Each row of a before or after table is a point. The points were changed in one or more steps. Then noise was added and the rows were shuffled. The steps act on how far a point lies along the listed directions, d1 being the first. Name the steps. A step turns or swaps two directions, mirrors them in a line or flattens them onto one, adds a multiple of one to another, or multiplies one. Angles are multiples of 10 degrees, from the lower direction toward the higher: turns from -170 to 170, lines from 10 to 170 but not 90. Use the fewest steps. Two steps may share a direction if one is a turn and the other turns, adds or multiplies; they go together, in the order done. Otherwise the lowest direction goes first.
In the rows, zero is written as 128.

Directions:
(1): [100  97]
(2): [ 97 156]
Before (13 x 2)
[[138 129]
 [145 117]
 [101  96]
 [160  89]
 [158 120]
 [104 141]
 [128 145]
 [122  87]
 [132 166]
 [128 107]
 [127 150]
 [ 94  90]
 [146 139]]
After (13 x 2)
[[131 153]
 [ 96 143]
 [143 131]
 [138 183]
 [124  98]
 [ 72  67]
 [ 86  77]
 [155 147]
 [150 114]
 [169  76]
 [131 160]
 [114  67]
 [170 122]]
Steps: multiply d1 by 1.6; multiply d2 by 1.3

Directions:
(1): [152 100  86  88 125 115 172 132]
(2): [105  82  88 145 126 166  98 135]
(3): [104 164 118 109 161 158 144 177]
(4): [166 165  98 114 137 158 103  91]
(5): [133 115 162  73  94 153 104 141]
Before (8 x 8)
[[110 110 135 167 123 129 108  95]
 [140 167 166 146 124 103 120  97]
 [130 146 100 133 162 111 172 126]
 [156 168 150 143 127  83 135 117]
 [124 121 105 134 125 148 119 127]
 [158  80  71 127 101 111 126  99]
 [127 120 204 130  99 103 123 141]
 [129 145 113 124 129 132 144 131]]
After (8 x 8)
[[126 129  44 134 150 159 121 140]
 [122  97 116 170 118 111 118  99]
 [138 154  69 215 187  72 182  77]
 [ 86 121 104 171 160 137 139 131]
 [137 146 114 140 129 117 147 112]
 [142 105  95 197 127  86 120  97]
 [126 147 116 123 136 138 141 141]
 [117  69 206  98  60 155  72 150]]
Steps: flatten d1 and d4 onto the line at 50 degrees; turn d2 and d3 by 90 degrees; multiply d5 by 3

Directions:
(1): [120 133 181  83 154 150  96 136 178 142 143 112]
(2): [168 127 109 150  98 108 103 157 164 153 179 152]
(3): [126 106 136 126 103 179 107 180 118  98 101 169]
Before (11 x 12)
[[131 126 116 143  96 134 145 147  98 124 102 134]
 [131 148 138 107 150 120 139 108 189 155 143 113]
 [132 134 167  86 157 141  97 120 172 169 173  99]
 [113 122 197  88 163 146  92 140 191 139 147  94]
 [128 105 145 126 107 161 124 174  96  91  85 171]
 [110 114 117 135 131 151 149 148  96  97  77 138]
 [106 107 123 125 122 175 119 168  95  81  75 150]
 [128 119 122 115 113 147 134 115 112 131 119 156]
 [121 150  51 185 112  71 155  95  81 137 131 112]
 [125  88  90 192 110 152 149 139  77 119 107 174]
 [151 105 150 128  83 174 103 193 128 123 138 182]]
After (11 x 12)
[[147 121  63 173 101 107 157 114  72 136 140 139]
 [131 122  73 190 117  72 174  98  85 120 126 111]
 [139 127  79 158 103 128 163 132 124 119 107 160]
 [112 109 191 106 174 169  97 126 178 163 150 120]
 [127 128 139 100 131 138 129  98 133 146 134 137]
 [124 138 165 101 130 139 120 138 147 148 124 104]
 [124 146 175  94 170  93 132  95 155 152 141  91]
 [105 135 160  96 173 133 134 118 147 131 110  94]
 [102 147 153  92 184 112 126  92 153 140 130  71]
 [151 148 148 118 137  84 134  96 159 183 192 101]
 [105 122 156 105 115 196  64 198 148 110 110 154]]
Steps: turn d1 and d3 by -150 degrees

Directions:
(1): [148 103 134 155  82 183 171  95 125 148 165 156 179 101 137 129  96 128
 174 110 114 147 100 135]
(2): [ 66  98  66 116 112 146 102 156 132 175 144 129 134 127 116 104 184 114
 144  99 167 143 108 124]
(3): [ 80 107 145 182 104 171  79 110 123 120  87  84 149 172 142 143 119 151
 124 123 101  93 127 106]
(4): [133  47 131 170 140  95 130 177 147 138  81 166 135 112 134 135 132 101
 141 155  97 126 140 164]
(5): [146 129 150 139 131 174  83 147 114 119 106 176  56 120 145 132 117 145
 156  84 140 178 154 109]
Before (14 x 24)
[[121 148 131 134 147 110 110 134 143 123 115 127 112 133 131 137 134 138
  105 139 130 117 152 123]
 [140 105 131 152 118 128 133 122 137 130 118 150 135 128 141 128 104 116
  136 138 107 115 135 133]
 [100 249  98  61 105 181 106  64  97 127 194  67 121 159 122 118 140 162
  112  81 192 132 109  59]
 [ 86  88  97 122 142 116 112 155 138 133 101 120 133 137 121 120 174 123
  115 120 143 123 130 132]
 [121 118 138 159 140 114 127 142 130 114 103 121 117 123 133 137 127 138
  109 141 116 119 149 134]
 [116 103 120 145 116 127 131 133 127 134 116 122 148 127 132 135 126 131
  126 143 111 121 118 145]
 [123 120 134 134 140  90 102 155 121 110 100 111 119 140 118 126 135 120
  115 138 125 116 144 130]
 [130 109 131 139 116 114 139 129 145 123 131 137 148 116 129 137 119 118
  133 147 115 123 120 153]
 [145 116 127 137 118 141 140 140 123 130 129 126 146 143 133 139 114 121
  132 142 106 145 134 128]
 [142  97 154 151 124 143 132 115 138 120  99 139 134 128 118 126 122 125
  126 128 100 113 129 139]
 [153 128 137 117 138 107 149 144 126 134 129 150 136 110 126 126 121 128
  114 140 127 136 135 156]
 [128 139 130 137 117 167  93 143 119 130 123 140 101 112 138 126 136 138
  137 106 139 150 145 112]
 [131 107 147 149 131 126 126 122 127 127 112 149 148 129 137 136  97 121
  134 130  96 130 138 132]
 [140 119 141 141 122 146 110 131 128 127 126 157 115 120 136 131 113 125
  134 120 120 135 134 120]]
After (14 x 24)
[[117 123 109 110 135 114 125 156 126 150 130 138 132 121 121 117 150 126
  112 127 146 137 130 148]
 [139 120 138 122 154  93 127 142 131 125 114 155 124 122 129 129 112 113
  120 137 111 135 146 137]
 [140 163 133 144  50 239 163  37 105 144 197 121 199 121 146 136  77 154
  177  82 133 143  84  90]
 [132 151 132 128 149 105 137 136 126 111 125 121 102 118 125 130 131 140
  103 137 135 127 150 130]
 [128 121 129 134 132 106 130 137 127 121 109 117 132 128 131 137 123 132
  111 151 110 117 128 145]
 [127 171 126 117 138 124 122 118 138 127 142 128 115 127 129 131 130 142
  110 127 142 126 144 116]
 [130 162 134 108 138 100 111 131 111 105 128 100 113 141 114 121 130 130
  110 127 142 121 138 116]
 [ 96 129 132 129 139 133 104 115 128 102  94  86 133 161 130 135 143 149
   98 124 127 102 137 112]
 [120 113 122 127 131  96 126 143 147 122 124 131 133 121 124 133 136 115
  121 151 124 121 126 152]
 [138 136 143 148 116 169  97 137 119 122 116 141 107 112 142 133 122 140
  137 111 126 145 148 114]
 [147 115 121 127 130 122 139 155 126 130 123 129 133 140 129 136 123 115
  125 147 112 147 140 133]
 [140 120 136 134 133 132 110 141 130 126 124 160 106 117 133 130 119 120
  129 125 124 136 139 124]
 [154 114 148 122 147 110 137 130 139 116 102 146 110 120 110 119 133 117
  113 137 113 119 139 144]
 [142 115 122 131 139  99 128 139 140 128 114 151 114 126 134 122 119 110
  123 144 118 117 144 136]]
Steps: turn d1 and d4 by 60 degrees; turn d2 and d3 by 80 degrees

Directions:
(1): [122 128 136 127 131 195 143 133 128 174 133  58 143 131  70 124  70 102
 139 149 145 146 141 128 142 135 114 110 115 112  81 122 155 101 143 145
 172  95 148 114 103 174 124 141 141 109 105 178 148 141  48 164 170 117
 129 133 103  98 168 164 165 148 128  82]
(2): [174 122  72 110 106 165 140  87 120 144 122 147 148 155 172 153 126 128
 143 160  96 117 139 129 102 129 134 126  87 130 105 116 165  86 100 100
 154 132 207 133 147 147  99 114 181 136 173 119 143 165 135 122  97 173
 169 103 114 146  62 163  87 167  92 116]
(3): [129 147 115  67  97  86 154 172 137  99 146 156  91 129 119 148 112 129
 135  63  66 140 114  79 100 156 133 149  99 122 136 132 193 147 155 141
 178  98 142 122 169 117 161  73 103 137  94  97 113 133 121 206 129 136
 154 135 132 104 139 110 141 149 135  96]
(4): [ 90 121 137 151 156 129 139 146 154 157 155 144 148  97 139 108 102 114
 154 143 105 111 115  83  68 109 101 100 125  84 111 124 139 127 159  92
 129 137 110 228 126 104  80 124 172 162 146 173  92 146 126 145 126 107
  89  90 161 112 134  60 108 168 145 141]
(5): [115 131 177 173 142  65 107 155 160  98 116 104  95 132 165 139 134 124
  92  89 146 137 145 181 130 110 127 131 143 117  87  61 164 111 154 110
 100 142 135 120 165 182 150 123 159 130 166 157 103 131 129 106 115 124
 182 152 139 134 154 139 158 216 109 120]
(6): [ 82 157 182 106 131 130 158 137 110  89 179 127 141 163 160  87 145  90
 144 102 138 135 123 107  85  90 120 116 113 197  94 101 145  75 138 135
 162 128 151 135  62 122 122 121  75 145 127 136 123 133 132  87  93  60
 131 150 115 142  79 158 136  95 134 121]
Before (9 x 64)
[[137 132 125 115 111 116 116 134 138 130 110 125 130 140 174 157 120 106
  115 118 110 121 134 136 129 116 119 146  90 137  73  72 168 111 116 104
  132 146 180 146 172 183 126  94 180 130 165 148 131 163 123 119 120 148
  167 135 135 114 117 144 113 206  94 109]
 [142 111 100 116 140 211 120 102  93 156 130 101 159 125 125 133 117  94
  160 169 138 127 138 122 148 121 108 138 118 145 118 147  98 101  97 143
  134 110 146 113  94 144 108 144 130 100 126 134 145 133 106 129 149 124
  107 108 128 139 101 158 118  97 130 103]
 [ 91 174 192 135 123  71 136 154 138  63 170 154 122 156 201  94 144  93
  113 112 143 119 125 134  80  80 107 122 122 161  95  69 156  92 146 104
  130 182 154 188 120 129 127 114 122 167 167 136  80 138 168  56  71 104
  141 141 141 166  67 119 112 186 114 153]
 [167 135 110 117 105  66 101 102 133  98  90 183  92 129 179 147 164 177
  105 119  83 134 125 134 154 143 151 140 123 120 159 115 130 168 101  99
   89 129 147 127 204 109 159 115 153 132 176  74 102 122 180 109  87 191
  167 122 131 153 114 112  97 153  98 134]
 [163  94  47 167 149 182 122  99 127 208 100 144 166 104 140 158  93 140
  150 209 100 101 164 159 114 138 126 115 113  54 107 124 128 118 111  85
  128 146 168 184 185 135  78 149 235 153 163 155 131 176 107 167 126 189
  145  64 149 108 126  93  89 186 103 140]
 [136 123 170 146 121  58  99 157 167 111 108  88  83 140 161 152 134  89
  109  82 137 143 131 162 126 133 140 128 120 130 106  91 165 117 129 133
  111 120 151  98 173 170 170 142 109 120 174 129 134 141 103 123 113 135
  171 175 131 143 163 151 164 200 111 109]
 [144 101 119 161 134 184 138 107 119 192 139  89 159 129 129 122 108 117
  149 174 131 125 140 129 122 141 120 114 119 110  88 121 116 103 117 123
  139 121 140 120 100 140 103 178 171 109 140 163 152 124  90 133 169 134
  117 120 116 135 137 150 129 135 114 129]
 [103 178 174  80 106  60 147 161 133  41 163 173  90 165 203 129 183 123
  106  49  86 131 119 109  69 137 148 137  96 192 124  98 190 105 119 136
  144 102 165 112 120 138 153  78 104 148 108  86 104 124 151 120  81  98
  182 169 119 146  93 139 120 145 106 107]
 [135 116 104 115 109 127 111 152 145 163  91 110  79 107  74 185 106 146
  119 123 108 153 135 136 167 166 125 134 144  69 142 162 139 179 142 140
  146  82 100  96 166 148 155 116 131  96  73 114 138  97 115 190 188 163
  119 121 122  82 203 106 154 144 131 113]]
After (9 x 64)
[[134 135  96  78  95  79 126 130 120 102 122 204  88 141 166 168 182 150
  137 107  82 131 119 110 116 141 140 144 127 143 176 162 120 159 117 119
  138 111 125 117 143  80 142  94  89 132 100  49 122 100 218 123 106 144
  119 114 129 131  89  94  95  87 130 159]
 [113 131 169 127 128  69 103 169 148 120 118  99  93 118 102 121 135  97
  120  84 145 148 112 121 146 148 138 130 144 136 163 155 108 162 131 168
  108 114  77  98 131 113 177 154  40 116 111 105 137 109 107 144 144 105
   97 175 133 127 195 115 170  97 158 127]
 [153 110 107 142 142 151  96 110 113 128 105 116 133 122 173 156 143 111
  134 143 133 117 142 161 151 113 120 154 131 123 110 111 111 104 103 117
   98 128 156 111 146 157 113 129 170 110 173 134 125 145 142 111 127 150
  139 116 152 152  97 151 112 158 109 117]
 [ 98 160 195 118 119  86 124 135 127  85 133 125  96 148 144  97 139 130
  107  89 129 157 121 123 152 119 131 129 132 154 111  97 141 139 136 122
  123 108 127 121 134 128 173 122  90 125 136 119  94 108 126 107 106 112
  151 164 116 131 146 135 150 125 121 106]
 [144  99 130 184 145 106 120 114 137 143 126 136 131 123 177 131 159 140
  127 148 127 113 134 146 112 130 137 131 142 117 117 109 104 131 115 109
   93 149 123 127 138 122 115 169 168 116 166 132 132 108 149 103 142 149
  130 125 143 155 124 115 114 151 108 156]
 [ 98 169 172 100 114 134 148 177 142 121 141  80  91 141  85 128 102 119
  115  79 113 157 129 120 127 170 135 120 107 128 101 124 189 129 139 164
  171  53 131  86 111 176 171 111 117 113  49 145 133 122  45 199 176 103
  145 170  97  85 202 144 176 155 127  60]
 [ 89 156 195 145 135 150 134 178 148 148 155  53 130 114  59  92  63  88
  119 149 181 145 130 130 148 124  87 115 138 103  89 110 138 132 175 149
  154 126 101 161 100 156 141 148 123 125  86 194 109 124  55 139 176 108
   88 150 125 102 194 115 177 174 141 104]
 [ 86 137 182 136 136  70 101 180 151 107 117 110 107 105 133 128 130 109
   96  81 151 133 114 132 156 115 112 153 136 143 105  86 125 165 145 133
   94 154  92 143 163 154 160 107 127 117 121 154 111 115 129 116 144 108
  122 158 158  97 183  99 156 167 131 125]
 [ 82 119 156 205 175  46 110 153 142  93 130 178 119 112 214 121 167 135
  115 115 127 101 150 186  92  88 131 125 157 114 115  61 117 119 146  84
   69 185 113 196 181 115 119 138 166 181 182 146  79 142 188  86  73 106
  157 115 181 137 127  69 115 181 121 180]]
Steps: turn d1 and d6 by -110 degrees; multiply d6 by 0.4; turn d2 and d5 by 90 degrees

Directions:
(1): [162 145 155 112 113 110 148 117  68  97 162  98 112 132 126 113 150 112
 154 182 151  84 129 157 127 151  96 135 118 112  86 113 139 110  83 167
 183  59 122 132 187 152 116 138  81 113 146 118 104 107 152 150 174 129
 138 150 130  53 170 137 141 127 149  95]
(2): [170 112 119 142 119 146 129 114 162  90 117 126 113  96 138 136 122 155
  82  78 159 137 161  89 126 144 115 182 178 204 124 155 140 152 105 143
 140 139 168 133 149  95 161 155 100 123 198 141 109 108 149 174 159 164
 103 139 159 145 166 182 112 150 100 156]
(3): [148 153 119 136 114 168 154 126 107 155 110 157 127  85 147 109 192  92
  88 157 159 108  92 185  48 113 148 128  96 178 148 155 122  84 131  99
 168 155 114 146 114 116 128 131 160 146 144 145 146  80 174 137 126 132
  75 129 106 156 108 109 125 159 139  74]
(4): [174 128 147 111 155 127 121 142 139 126 122 165 170 146 117 132 114 152
 119 172  66 129 143 108 118 139 146 187 153 120 165 128  88 109 121  88
 133 207 126 118 120 194  90 121 146 151 112 171 131  88 142 169 130 115
 126 147 117  54 173 145 174  99 107 136]
(5): [117 166 166 190 124 109  80  85 119 124 184 125 130  95 123 115  87 197
 133 118 158  73 105 141 125  97 160 155 173  80 121 136 154 157 101 118
 131 147  86 129 127  95 115 107 115 136 110  98 131  96 155 132 131  91
  82 149 101 174 135 109 182 134 140 164]
Before (9 x 64)
[[184 151 115 147 123 167 170 118 111 106 123 123  93  78 144 133 182 128
   97 106 195 120 138 156  71 139  90 159 150 226 108 177 149 117  94 150
  204 110 157 144 146  78 163 125  90 136 218 150 125  76 192 159 169 153
   78 123 135 152 163 166 113 182 115 103]
 [ 98 121 109 147 126 149 123 138 171 159  89 124 144 123 120 143 132 115
  126 111 135 166 123 108 129  75 145  97 120 150 147 123 133 126 169  97
   85 159 139 127  82 102 131 102 166 129 110 113 125 153 110  78  84 120
  139  94 115 191  70 106  97 133 126 136]
 [ 79 118 137 135 162 116  93 140 167 152 102 143 148 158 115 133  73 129
  151 121  96 157 125 114 154 133 146 123 161  82 134 102 116 134 152 108
   85 162 118 128  92 139 121 112 178 138  72 131 126 164  77  99  91 120
  169 129 139 157  92 106 143 112 113 159]
 [212 103 103  60 142 161 193 171 153  82  48 158 138 160 126 133 148  91
   83 162  87 162 220  79 130 196  68 200 163 243 158 153  92  85 112 138
  168 150 204 134 157 193 140 181 133 130 207 199 104 128 141 207 184 189
  141 143 163  41 198 212  86 117  78 111]
 [125  93 116  73 135 125 162 173 145 134 103 156 148 165 126 149 166  79
  143 155  88 168 127 107 103 127 115 102  77 124 152 112  87  87 161 105
  115 152 143 121 104 178 133 135 158 159  87 145 137 157 105 112 103 142
  158 117 121 110 112 134  89 139 134 113]
 [125 117 111 159 118 146 126  94 172 113 135 114 121 110 128 147 107 148
   99  55 144 161 141 103 145 112 143 137 147 167 123 128 168 155 120 150
   94 137 131 130 116  58 168 145 132 117 160  94 129 156 132 114 114 158
  114 127 143 205 109 158 117 147 113 154]
 [128 103 119 148 159 150 125 152 164 168 105 167 149 143 150 140 103 158
  101 114  89 164 134 107 119  88 158 136 139 143 178 126  88 108 174 101
   88 209 133 109  69 133 139 119 142 145 113 137 164 117 118 129  99 125
  105 105 127 160 109 133 122 129 126 157]
 [102 137 124 117 127 133 110 136 129 148 126 149 105 112 115 125 140 127
  121 115 143 129 104 136 111 119 130  97 122 152 125 125 130 124 138 141
  114 111 129 132 119 116 138 112 149 136 120 115 132 152  99  97 141 134
  122  97 116 173 102 117 101 124 165 106]
 [191 136 126  77 136 155 159 151  90 123  95 142 128 155 126 122 174  81
  117 206  83 128 169 133  99 166 110 161 108 141 146 106  74  81 110 118
  161 134 148 141 142 213  80 128 134 137 123 170 109 112 123 161 152 131
  172 145 126  12 160 146 124 105 116  76]]
After (9 x 64)
[[182 115 110  74 133 157 155 150 118 107  87 132 115 157 124 133 158  88
  113 158  89 152 186 105 129 169  96 154 119 163 136 107  86 102 119 141
  141 114 175 144 145 189 104 136 120 126 138 164 102 136 105 156 152 150
  183 139 151  30 159 168  98 108 102  98]
 [186 133  97  55 142 182 213 182 106 143  35 186 146 151 134 113 209  34
   87 220  91 140 158 161  62 168  95 141  85 224 180 151  80  28 144  99
  189 167 159 146 121 203 117 154 189 145 162 199 142 114 156 165 152 163
  121 133 119  61 131 146  85 130 118  36]
 [140  80 123  75 135 118 148 163 169 101 115 147 147 167 117 161 131 118
  143 135  85 177 156  69 138 144 101 133 119 129 141 111  93 117 147 124
  108 148 161 114 121 172 144 147 133 148 107 148 119 161  98 142 124 152
  166 122 141  95 144 169  91 130 117 150]
 [123 147 125 156 121 156 136 101 135 145 142 136 140 104 133 126 141 125
  108 124 134 128 104 164  94  95 169 125 108 142 140 133 151 107 121 112
  118 156  90 134 102  85 138 126 165 133 122  98 148 122 159 106 103 132
   94 128 106 191  90 107 146 147 142 105]
 [126 100 116 139 153 144 137 148 158 157 109 151 134 144 150 138 111 142
  107 109 106 163 144 104 128  94 140 129 135 150 162 128  99 110 165 128
  100 171 141 111  90 126 144 125 126 134 128 126 153 132 116 130 113 134
  116 102 132 152 115 145 106 136 133 149]
 [ 76 116 136 135 161 120 100 140 155 148 104 132 142 159 112 135  80 120
  159 123 102 153 128 127 154 139 140 115 151  83 123  99 123 132 151 123
  101 142 117 134 103 135 121 118 173 136  77 126 123 161  78  97  99 123
  172 128 141 147  89 106 138 109 117 147]
 [123 132 135 123 127 118  97 126 145 127 134 151 115 112 107 131 112 158
  123 106 130 129 130 107 126 128 130 131 159 146 128 125 128 145 122 140
  113 125 136 127 127 123 134 112 132 137 131 119 123 142 103 119 154 137
  126 115 128 153 130 140 118 113 154 130]
 [181 156 122 154 125 173 167 122 109 122 123 143 106  73 145 131 187 126
   98 124 186 118 124 166  53 128 110 160 141 218 122 183 137 110  97 130
  203 134 141 141 131  87 149 116 109 146 198 156 137  67 203 156 154 143
   67 121 118 154 157 150 124 184 116  97]
 [125 118 122 147 131 134 114 131 175 130 105 115 151 128 115 145 105 149
  127 112 131 157 142  83 151  89 137 128 152 142 140 122 136 143 145 106
   92 162 146 124 104 114 127 106 140 125 127 119 110 142 117 102 100 122
  146 110 129 158 104 126 114 124 119 159]]
Steps: multiply d1 by 0.7; swap d2 and d3; flatten d4 and d5 onto the line at 120 degrees
